Every row gives one point. The ring and each string are closed loops that go straight from each point to the next, and from the last back to the first. Before rounding, they use only three directions, however many columns there are. How many times does the string pass through the ring? Passing back the other way cancels.
In the rows, 128 means zero.

Ring (10 x 4):
[[159 155 123 112]
 [131 188 130 117]
 [111 197 127 123]
 [ 87 186 122 130]
 [ 75 129 121 140]
 [ 85  92 118 141]
 [104  75 108 137]
 [129  81  95 128]
 [153 104  93 119]
 [163 127 105 114]]
String (13 x 4):
[[129  60 115 131]
 [124 116 103 126]
 [135 121  78 122]
 [131 136  94 122]
 [179 133  72 108]
 [195 111 114 106]
 [173 103 137 114]
 [139 137 109 120]
 [145 143  95 117]
 [139 116 112 122]
 [129 140  85 122]
 [140  97  57 123]
 [135  40  99 131]]
Times through: 2
String, 19 rows:
[[149 136  84 117]
 [170 105  71 113]
 [170  66  93 118]
 [147  78 118 123]
 [130 117 112 125]
 [126 139  99 123]
 [153 136  72 115]
 [182 127  75 108]
 [189 122 103 106]
 [174 154  99 108]
 [141 170  92 116]
 [136 151 112 119]
 [149 129 141 118]
 [168 137 151 112]
 [187 164 138 103]
 [170 179 103 106]
 [138 166  91 117]
 [130 140 108 122]
 [141 141  97 118]]
Times through: 0

Ring, 7 rows:
[[119 159 111 165 145 103 126 120 123]
 [111 134 145 154 141 112 128 180 158]
 [120 107 178 138 111 138 115 197 159]
 [142  95 186 129  74 164  95 158 123]
 [145 111 162 131  71 161  89 109  92]
 [137 142 125 144  96 136  98  75  78]
 [129 157 108 157 121 117 112  80  90]]
String:
[[117 145 125 144 120 120 111 111 108]
 [122 143 128 149 121 121 113 117 113]
 [147 157 109 182 132 113 124  99 110]
 [130 170  96 187 159  92 136 113 126]
 [ 99 161 113 158 160  91 133 145 142]
 [ 98 146 131 145 145 104 125 157 143]
 [101 142 138 157 158  99 136 189 169]
 [122 126 156 162 139 117 131 196 170]
 [136 119 161 157 116 133 119 173 148]
 [118 121 158 139 115 131 113 165 140]
 [102 110 175 123 114 133 112 195 155]
 [113  95 193 120  97 149 106 204 156]
 [108 112 170 119 102 140 104 167 134]
 [121 123 154 135 105 136 107 143 123]
 [116 107 174 114  85 151  95 150 118]
 [127 119 157 133  95 143 101 134 114]
 [159 112 162 148  75 160  95 114  99]
 [175 110 158 146  53 174  83  77  69]
 [127 132 136 120  78 148  86  69  66]
 [142 143 121 139  84 143  90  50  59]
 [154 145 119 159  95 138 101  63  74]
 [144 138 131 158 106 133 108 102 101]]
Times through: 0
